Each wall is flat, endless, passes through zero and stands at right angles to its row. A trip goes straight from one point to another. List the walls that it crosses, first one first.
(in the rows, 128 means zero)

Walls:
(1): [ 53  45 113]
(2): [179 140 127]
(3): [ 95 142  52]
(4): [121  89  97]
(5): [169 185 109]
(6): [ 97 149 135]
(7): [ 88 126 149]
Trips:
[188 122 139] to [188 170 106] => 3
[101 136 121] to [112 162 116] => 4, 5, 1
[154  98 215] to [167 129 180] => 7, 5
[ 88 113 116] to [110 170 118] => 4, 5, 1
[148  97 103] to [ 72 143 165] => 2, 7, 6, 3, 4

Walls:
(1): [165 114  69  82 128 149 151 124 147 101 117 133 175 116]
(2): [142 176 169 130 146 141 144 147 116  98  81 159 125 170]
(3): [205  47 160  47 132 123  88 159 165 163 168 109 186 129]
(4): [144 159 133 176  82 134  94 153  73 115 109 135  70 139]
(5): [ 67 154 224 126 141 124  82  79 186 167 127 106 175 139]
(6): [150 119 132 114 110 121 108 153 127 173 134 130 138 118]
(7): [ 92  97 149 207 122 152 182 127 152  97 164 132 116 160]
(8): [ 43 154  94 105 133 208 167 152 128 164  60 119 122  76]
(9): [133  72 194 153 143 174 121 126 136 144 127  85 177 144]
Trips:
[ 48 120 232  94 202 128 144  86 118  76  74  79  59 152] to [ 59 162 132 165  34  87 118 163 151 115 187 124  81 116] => 4, 9, 2, 8, 6
[151 173  89  96 130  97 139 151 125 148 104 187 219 235] to [142 129  80 109 141 144 128 122  59  87 132 157 150 133] => 6, 3, 4
[133 182 139 112 149 191 136 174 133 143  58 105  78 191] to [124 180 179 127  78  60 117 107  59 170 201 181 107 152] => 9, 5, 6, 8
[154 119 167 112 145 127 128  99  85 143 139 114  97 144] to [140 208 120 137 180  66 118  96  99 184  65 173 105 205] => 3, 9, 6

Walls:
(1): [153  33 108  80 101 151 102 195 110 135 183  96 130 133 115 153 137 105
 139 125 159 144  96  72  91 109  63 109 104  99  96 189  93 222 192 125
 125 136 116 160  99 219 153 135 207 135 196 163]
(2): [181 142 163  95  45  91 166 107 145  50 144 117  91 112 145 182 161 131
 154  88 112 149  93 150 105 163  65 210 168 104  67 154  87 140 120 148
 121 108 135 130 143 111 134  93 116 112 148  87]
(3): [118 114  64 137 180 143  97  98 100 172 226 119 125 132 125 106 129 117
 205 121  83 118 165  84 144  72 183 102 135 164 103 137 110 151 175 144
 113 184  78 147 172  97 151  64 110 181 145 114]
(4): [168 127 110 152  73 137 167 123 124 134 113 172 149 158 148 145 200  73
 102 114 131 112 173 144 125 141  83  89 139 154 130  97 163  82 180 115
   7 152 122 150 130 131 103 174 117 153 128  69]
(5): [ 97 107 105 116 165 113  90 127 185 166 142  93 146 152  83 130 170 101
 185 183 123 120 124 146 188 146  94  79  83 111 101 146 129 168 145 105
 155 116 150 129  80 152 143 106 179 146 159 119]
Trips:
[180 192  97 126 170  93 104 104  19  86 143 156  69  38 118  98 185 167
 142 143  79 161 110 119 128 136 126 207 175 130 131 108  99 114 133 140
  51 101 148 123 162 148 158  62 175 124 155 119] to [156  67 176 141 166 121 155  73  85  73 138 142 119 145 111 123 118  70
 140 130 116 157 176 143 117 127 149  66  87 178 116 119 131 167 107 121
 101  96  95 136 124 161 133 185 106 118 198 159] => 4, 1, 2, 5
[ 98 151  68 108 134  85 132 161 121 169 128 118 134 128  91 145 136 104
 157 115  85  78 165 121 160  59 143 163  76 100  76 111  86 161 102 144
 151 142 146 113 130 143  53 119 135 155 172 137] to [ 82 167 147 136 172 183  72 118 192 140 180 121 146 134  51 117 103 107
 126 128 148  34 204  95 103 134 166 156  58 188 109 119 134 133 148  92
  74 181 107 156 142 124 121 151  82 125  98 112] => 1, 4
[125 173  78 109 143  78 136  52 142 175  92 155 101  40 115 133  99 133
 102  71  33 150 152 136 100 171  71 159 122 148  67 141 143 132 187 124
 116 130  75  76 131 159 101 130 123  58 218  96] to [171 120 150 148 172 153 141 119  76 122 140 121  88  76  98 157 144 118
  72 146 146  98  85 134 101  92  87 157 189  89 156  47 198 141  89 141
 199 130 109  88 119 114 125  86 107 149 142 109] => 3, 4
[ 94  72 142 109 134  82 170 128  88  51 109 149 160  58 135 172  70 124
  75  76  66 168 135  94 157 169  70  82 181  18  82 184 131 155 116  90
 137  60 175 119 145 166  85 157 126  76 136 173] to [142 145  89 132 143 124 147 137  89  89 214 185  86  99 111 122 122 119
 114 174  96 112  65  68 157  46 135 139 121  94 128 124 134  28 119 132
 104 139 114  84 113 122 163  89 149 167 146 175] => 3, 2
[178 160 123  90 116 161 174 132 107 167 201 219 142 144 110  99 114 211
 119 138 131 140 135 119 129 130 157 137 126 133 156 142  92 188 114  83
 105  69 131 238 102 226 160 175 104 141 109  81] to [144 176 153 216  39 175 140 140 150  99 190 154 142 110 104 125  75  61
 115  92  88 178  85 145 172 121 129 113 170 133 149 115 144 197 139 131
 157 144  82 206 135 100 158 174 133 161 141 148] => 2
[146 109 110  79 120  69 131 127 116 135  99 193 123 117 127 125 155 127
 117  90 133 242 109 159  65 142  77 141 131 138 187 119 126 134 123 183
 143 158 136  45  87 180 177  81  84 131 119  64] to [133 118 127 119 162 149  97 115 166 113 212 125 147 120  79 154 169  81
 110 154 164  66 110 126 165 159  89 132  33 154 171 154 178 155 137 137
 150 171 110 133 134 142 124 108  64 142 161 106] => 5, 3, 2
[138 133 158 145 109 144 160 186  93 156 159 132 169 155 119 112 106  81
 178  72  95 108  76  61  64 161 134 180 131 144 102 151 166 163 166 183
  99 139 175 128  76 106  96 143  66 152 102  58] to [143 101 129  89 114  92 128 191 128 124 151 162 138 109 136 122  91 155
  96 104 115 110 171  61 173 158 134 127  97 202 157 101 108 169 126 119
 146 116 184 151 102 123  47 111 171 130  99 155] => 2, 3, 4

Walls:
(1): [104 132 137 112 162 140 139 102 111 172 131 151 109  73 177  67 188 162
 119  48 111  56  90 113 120  78 187 128 147 134 105 147 117 196 175 100
  94  49 154 159  98 170 134  79 174  76 170 132]
(2): [131  95 142 178 211 132  86 151 143  79 149 141 141 136 171  97 150  93
 113  95 147 180 164 122 105  76 123 194 124 120  98 132 129 130  79 125
 109 116 115 171 127 141 177 112 132 112  97 148]
(3): [131 127 133 134 100  78 144 146  82 162 138 114 112  98 166 110  72 134
 205 160  89 139  78 144 148  71 126 194 138 118 134 133 158 185  96 101
 116 160  62 112 119 141 132 111 147  48 141  28]
(4): [142 128  88  94 156  83 124 139 111 151 129  99 138  71 123  72 187 208
  56  69  78 155  74 143 202 112 193  94 150 148 116 159 157 190 128 155
 148 152 166  80 147  86 155 168 208 132 143 111]
(5): [138 170 172 142 133 130 174 166 134 178 121 194 131  76 108 183 164 138
 154 119 100  52 136 123 170  40 180  80 153 120  99 125 140 175 130 205
 158 120 166 117 125  62 192 175 106 125 175 156]
(6): [ 77 136 106 110 137 175 114  86  76 102 151 156 186  99 107 185  99 158
  91  92 169  82 154 145 206  96  47 192 128 112 154  92 140 197 110 111
  83 135 122 123 162 147 126 146 121 116  63 106]
(7): [131  46 129 154 126 172 111 150 141 139 182  89 115 109 141  77  93 145
 125 127 145  86 132 124  90 181 122 154 150 165 133 120 105 135  86  92
  94  72 168  68 147 102 153 109 101  87 128 150]
Trips:
[185  76  96 114 153 132  86 186 137 126  87 117 112 132 127 105 157 175
 162  93 155 150 143 103 122 126 156 156 108 131 104 144 207 132 170 142
 137 176 193 128  73 130 109  97 129 120  86  90] to [ 88 140 120  93  60 122 124 109 126  98 108 167 189 100 108 168 133 150
 147 111  89 107  68 137  71 106 164 121 125 106 203 163 151 121  89  55
 158 115 135 113  78 118 165 113 131 116 106 135] => 2, 5, 6
[ 60 140  96 101 134 156  92 125 121 143  62 133 152  81 110 144 117 108
 155 158 120 124 147  95 122  65 116 109 116 126  88 140 127 112  83 132
 126 141  98 152 113 118 139  95  79 188 129 137] to [137  50 149 176 135  99 154 107  97 166 110 167 110 163 146 125 154  55
 143  76  48 148 166  97 161 145 106  75 103 192 124 154  77  73 152 125
 160 139 106 155 122 152 135 175 131  85  99 112] => 6, 5

Walls:
(1): [ 77  74 105 144 124 115 164 143 113 141 116 132 109 128 146 142 108  95
 119 112 125 104 159 142 117 142 124 118  72 148 167 176 119 140 112 145
 152 155 107 125 119  88 146  80 109 151 101 107]
(2): [ 99 183  81 127 130 116 101 128 105 107 169 136  84 160  70 113 112 120
  99 142 124  98 141 170 155 106  92 103 131  75 120 143  93 132  59 128
  90  68 128 180 139 115 120 143 126 140 133 106]
(3): [105 222 111 107 130 120  67 197 152  83  97 171  64 122 118 111  85 138
  90 148 172 113 136 139 141 131 156 152 112 112  96  95 156 127 178 122
  82 107 145 101 151 123 117 163 133 126 162 122]
(4): [145 163  94 141 138 166 166 156 122 155 163 107 159 136  81 179 120 136
 151 134 112 120 125 124 172 175 165 121 124  97 119 161 120 159 120 135
 106 141 163 167 114 119 103 142 110 156 142 126]
(5): [110 124 156 137 132 109 146 153 158 149 158 118 176  96  88 105  78 120
 155 141 150 120 117  76 117 129 100 139 118 109 112  89 153 122 101 130
 136 131 126 113  85 125 143 170 150 110 110 153]
(6): [143 169 149 149 138 120 108 130 123 110 125 168 109 114 140 148 146 135
  96 136 249 106 111 137 132  95 123 137 178 145  90 103 136 104 166  80
 190 145 121 141 150 122 150 120 195 128 151 131]
(7): [ 84 162  71 129  81 112  93 124 104 111 131 119 166 151 123  84 100  89
  97 137 146 141 107 123 101 105 133 152  85 131 146 137 139 112  86  87
 136 107 124 172  91 119 100 107  50 156 103 126]
Trips:
[172 113 138 110 149 116 164 140  84 156  82 127 125  97 105 103 150 136
 121 105 138 181 158 164  90 164 127 136 141 136 147 122 112 124 124 149
 162 155 122 175 148 115  88  96 133 115 148 122] to [124 129 141 147 146 160 146 102 133 140 164  98 140  90 175 137  83 119
  85 151 101 108 150 138 160 135 145 184 141  98 160 167 189 108 151 152
 112 165 163 126 146 141 120 142 115 163 153  96] => 4, 6, 3
[102 146  89  94 151  89 172  98 133 135 131 126  82 135 112 124 134  93
 113 123 132  61 125 144 160 107 128 144  83 107 193 109 158 113 109 105
 163 121 151 153 144 164  83 105 219 104 133 130] to [106 183 110 124  94  98 136 112 124 134 154 138 135 146 115 127 151 117
 147 164 126 146 196 152 139 132 174 111 139  61 127 106  99 151  92 138
 103 126 123 152 133 132 130 136 142 149 159 138] => 4, 1, 6
[171 136 143 163 175 116  88  81 114 137 115 158 110 121 118 131 178 146
  83 125 137 152 107 117 119 106 147 120 114 180  93 158  91 160  79 109
 145 143 186 109 185  85 108  95 108 161 164 115] to [153 160 131 123  81 110 133 133 124 107 130 127 126 114 101 106 115 106
  96 138 114 121 164  99 122  91 112 137 115 114 148 147 135 105 128 121
 120 143 131 189 135 170 152 142  87 157 162 165] => 7, 3, 4, 6, 5
[159  93  95 144 165 145 128 120  87 145 106 140 123 157 139 101  99 137
 123 139 166 116 163 143  94 121 117 106 141 139  50 158  97 148 154 140
 157 102 107  83 156 113  69 117 113 129 136 187] to [122 134 141 142  97  86 170 137 134 156 116 171 101 141 131 149 174 139
 131  75 101  74 142 106 163 130 117 126 138 108  95  79 107 121 124 137
 132 144 130 125 125 100 129 103  99 138 129 131] => 3, 2, 4

Walls:
(1): [ 95  78 141 100 133 106 110 127 126 157 132 126  72 143 162 202 151 170
 147 140 164 102 115 165 151 150 166 105 144 198  76 105 118 167 115 143
 168 189  94 104  45  36  40 126 123 139 167 103]
(2): [125 123 123  84 140  87  96 117 143 167  94 107 124 119 191 154 127 152
 120 109 109 111 129 184  92 182 164 157 162  72 158 190 117 136 161 165
 171 125 133 137  58 129 124 117 193 148 184 103]
(3): [147 132 147  77 169 109 105  96  78 118 176 123 132 110  52 176  89 142
 160 110 151 114 172 138 155  67 110 140 116  96 159  98 143 195 125 149
 144 134 110 115 102 148  75 220 139 143 133 139]
(4): [182 157  81 141  93 234 108  90 173  96 165 155 174 116 103 117  65 147
 188 112 182 192 123 143 183 144 153 137 123 121 101 134  84 127 157 133
 184 116 120  68 117 173 149 116 174 117 117  99]
(5): [142 153 170  88 151  65 131 143  95 131 141  89 158 171  71 155 175 127
 173 177 170 182 164 119 147 111 137  52 138 155 139 147 155 116 115 142
  65 130 103 151 127 176  96  87  71 157 184 119]
(6): [169 141 100 131 132 150 123 141 165  81  81 144 114 116 106 149 155 154
 119  95 133 112 102  96 163 154 163 137  46 112 154 149 138  53 120 138
 100  82 249 156 142  58  80 135 205 139  62 163]
(7): [122 142 179 186 139  93 157  72 108  79 133 128  57 135 163 152 150 107
 147  91  87 106  96 138 122  98 127 106  84  69 157  58 157 187 106 112
 116 108 143 144  77 123 118 154  79 137 106 137]
Trips:
[125 107 166 114  70 110 118 100 149 175 103 121 168 101  93 111  95 127
  97 168 110 144  58  68 178 167 130  41 117 132  79  86 152 101 176 126
 132 164  41 119  79 121 148 114 123 185 123 197] to [119  47 113  79 140 132 171 109 102 119 165 130 101  55  44 145  89 117
 153 108 120 134 137 125 177 165 121 163 113 135 152 197  92 118 136 157
 190  56  92 130 112 120 145 102  52 119 165  63] => 3, 2
[ 76  38 217 118 128 109 112  71 184 208 104 173 136  39 152 190 131 142
 101 132  85  82 153 177 120  83 106 107 120 115 122  49  76 111 123 130
 136 209 169 172 200  81  85 111 176  92 185 121] to [ 84 159 183  63 132 188 194 173 179 117  57 173 147 185 124 127 108 105
  96 133 129  94 187 106 125  83 115 135 125 187  96 160 139  66 206 162
 127 134 191 152 110 122 114 147 180 124 144 113] => 6, 7, 3, 1
